Rows are points. A path goes straight from each point to the next, and from the last back to the first. The post is the endless flat space through its rows: a point in 2 columns, a line in 3, a plane in 4, and so on, so that a path can go around it. Count how often the path circles the post. Going back the other way cancels.
(in the rows, 128 means zero)

Post, 2 rows:
143, 118, 185
79, 129, 87
Path:
152, 162, 165
147, 166, 189
150, 131, 139
89, 106, 43
54, 77, 108
111, 103, 205
133, 156, 182
134, 143, 149
187, 106, 180
103, 75, 123
70, 115, 110
80, 104, 158
75, 102, 73
155, 120, 150
Times around: 1

Post (8 x 9):
162, 114, 60, 85, 93, 72, 128, 95, 133
154, 107, 155, 108, 123, 134, 104, 111, 175
124, 132, 70, 129, 88, 175, 236, 74, 115
99, 109, 160, 102, 106, 155, 80, 172, 170
127, 132, 101, 176, 125, 155, 116, 104, 129
101, 152, 121, 154, 119, 115, 136, 123, 128
92, 211, 127, 93, 114, 108, 88, 146, 73
132, 82, 158, 152, 104, 130, 88, 119, 117
Path:
93, 125, 97, 116, 114, 200, 70, 187, 102
130, 143, 46, 133, 143, 115, 91, 131, 175
106, 119, 98, 95, 131, 120, 76, 145, 168
188, 100, 127, 133, 119, 119, 151, 7, 189
156, 137, 79, 123, 110, 91, 57, 132, 173
127, 177, 108, 219, 118, 159, 95, 114, 33
100, 104, 160, 157, 125, 140, 117, 147, 105
131, 115, 133, 100, 123, 144, 102, 104, 132
86, 162, 155, 43, 86, 132, 114, 145, 196
62, 161, 56, 90, 67, 126, 215, 132, 183
96, 188, 102, 216, 88, 169, 180, 90, 110
88, 137, 147, 142, 105, 153, 129, 163, 132
119, 142, 168, 98, 142, 169, 140, 144, 102
87, 164, 87, 84, 111, 87, 56, 155, 123
114, 174, 174, 180, 155, 158, 115, 83, 176
93, 175, 93, 178, 117, 116, 142, 102, 167
185, 88, 116, 144, 98, 188, 124, 135, 196
117, 109, 72, 98, 112, 158, 175, 158, 139
93, 120, 137, 93, 133, 113, 132, 135, 102
100, 101, 55, 84, 71, 120, 177, 104, 147
128, 113, 107, 155, 83, 133, 150, 107, 168
151, 41, 142, 124, 57, 119, 125, 160, 150
Times around: 4
